Each row is a point. Each copy is the shape, with its points in the same order, stretched, turned, moved and blurred by noise. Is it also mirrored, or only turned?

Shape, 7 rows:
[[ 0.06 -0.25]
 [-0.22 -0.29]
 [ 0.21  0.11]
 [ 0.42  0.38]
 [-0.30  0.58]
 [ 0.25 -0.33]
 [-0.01 -0.47]]
Copy 1:
[[ 0.18 -0.02]
 [ 0.16 -0.34]
 [-0.14  0.15]
 [-0.28  0.37]
 [-0.72 -0.18]
 [ 0.29  0.01]
 [ 0.46 -0.26]]
Copy 1 is: only turned
Copy 2, 7 rows:
[[ 0.06 -0.09]
 [-0.13 -0.15]
 [ 0.09  0.18]
 [ 0.37  0.59]
 [-0.26  0.61]
 [ 0.19 -0.12]
 [-0.04 -0.33]]
Copy 2 is: only turned
Copy 3:
[[ 0.32 -0.07]
 [ 0.51  0.19]
 [-0.08 -0.19]
 [-0.50 -0.51]
 [-0.60  0.43]
 [ 0.43 -0.40]
 [ 0.63 -0.07]]
Copy 3 is: mirrored
Copy 4:
[[ 0.13 -0.27]
 [-0.14 -0.24]
 [ 0.15  0.20]
 [ 0.47  0.43]
 [-0.22  0.74]
 [ 0.26 -0.34]
 [ 0.05 -0.43]]
Copy 4 is: only turned

Shape (7 x 3):
[[-0.26 -0.64 -0.57]
 [ 0.40  0.01  0.16]
 [ 0.16  0.36  0.00]
 [-0.08  0.05 -0.25]
 [ 0.27  0.54  0.07]
 [-0.13  0.09  0.40]
 [-0.38  0.41  0.24]]
Copy 1 (7 x 3):
[[ 0.22 -0.78  0.33]
 [ 0.09  0.28  0.23]
 [-0.10  0.27 -0.08]
 [-0.07 -0.20  0.05]
 [-0.11  0.47 -0.19]
 [-0.48  0.21  0.27]
 [-0.60  0.05  0.00]]
Copy 1 is: only turned
Copy 2 (7 x 3):
[[ 0.66 -0.29 -1.12]
 [-0.28  0.12 -0.12]
 [ 0.00  0.32  0.10]
 [ 0.35  0.10 -0.27]
 [ 0.00  0.44  0.29]
 [-0.04 -0.32  0.14]
 [ 0.37 -0.18  0.41]]
Copy 2 is: mirrored
Copy 3:
[[ 0.23 -0.53 -0.58]
 [ 0.10  0.14  0.15]
 [-0.30  0.28  0.06]
 [-0.22 -0.11 -0.12]
 [-0.31  0.35  0.26]
 [-0.19 -0.36  0.51]
 [-0.48 -0.30  0.45]]
Copy 3 is: only turned

Shape (7 x 4):
[[ 0.15 -0.78  0.35 -0.21]
 [-0.19 -0.06 -0.01  0.03]
 [-0.08  0.16 -0.37  0.00]
 [ 0.32 -0.33 -0.22 -0.18]
 [-0.22  0.30  0.33 -0.43]
 [ 0.39 -0.03  0.09  0.05]
 [-0.20 -0.24 -0.56 -0.05]]
Copy 1:
[[-0.74 -0.21 -0.76 -0.31]
 [-0.12 -0.05  0.11 -0.23]
 [-0.11  0.14  0.34 -0.09]
 [-0.63  0.18 -0.27 -0.03]
 [ 0.03  0.23  0.36 -0.83]
 [-0.10  0.28 -0.46 -0.09]
 [-0.46 -0.06  0.37  0.09]]
Copy 1 is: only turned
Copy 2 (7 x 4):
[[-0.89  0.35  0.15 -0.21]
 [ 0.18 -0.06 -0.06 -0.08]
 [ 0.50 -0.28  0.21  0.13]
 [-0.23 -0.06  0.60  0.15]
 [ 0.55  0.55  0.02 -0.48]
 [ 0.00  0.33  0.33  0.35]
 [ 0.04 -0.59  0.27 -0.02]]
Copy 2 is: only turned

Shape:
[[ 0.43  0.22 -0.38 -0.25  0.22 -0.06]
 [ 0.34 -0.15  0.10 -0.36  0.20  0.05]
 [ 0.46 -0.05 -0.04  0.19  0.31  0.06]
 [-0.16 -0.13 -0.26  0.38  0.23 -0.23]
 [ 0.56 -0.17 -0.29 -0.06 -0.21 -0.29]
 [ 0.35  0.27  0.04 -0.27 -0.27 -0.26]
 [ 0.23  0.11 -0.04  0.47  0.21 -0.26]
 [ 0.09  0.25  0.09 -0.08  0.08  0.07]
 [ 0.15 -0.10  0.04 -0.39  0.32 -0.06]
 [ 0.49 -0.71 -0.03 -0.15  0.28  0.94]]
Copy 1, 10 rows:
[[ 0.21  0.09  0.37 -0.65  0.19 -0.27]
 [ 0.30  0.12  0.14 -0.39  0.44  0.24]
 [-0.02 -0.02  0.25 -0.30  0.54 -0.42]
 [-0.38 -0.14  0.34  0.08 -0.10 -0.20]
 [ 0.34 -0.69  0.26 -0.54  0.52  0.09]
 [ 0.46 -0.28  0.37 -0.18  0.13  0.18]
 [-0.15 -0.21  0.49  0.18  0.20 -0.46]
 [ 0.17  0.28  0.18 -0.14 -0.06 -0.11]
 [ 0.16  0.24  0.28 -0.27  0.17  0.35]
 [ 0.09  0.03 -0.81 -0.81  0.69 -0.04]]
Copy 1 is: only turned
Copy 2 (10 x 6):
[[ 0.17 -0.58 -0.16 -0.32  0.29  0.18]
 [-0.10 -0.66 -0.03  0.11 -0.16 -0.15]
 [ 0.34 -0.33 -0.52  0.03 -0.05 -0.16]
 [ 0.00  0.41 -0.59 -0.07  0.02  0.23]
 [-0.08 -0.37 -0.39 -0.43  0.25 -0.57]
 [-0.19 -0.23  0.21 -0.19  0.49 -0.38]
 [ 0.27  0.25 -0.68  0.06  0.26 -0.11]
 [ 0.09 -0.04  0.18  0.00  0.09  0.01]
 [-0.26 -0.55 -0.04  0.16 -0.11  0.13]
 [ 0.63 -1.01 -0.07  0.00 -1.28 -0.38]]
Copy 2 is: only turned
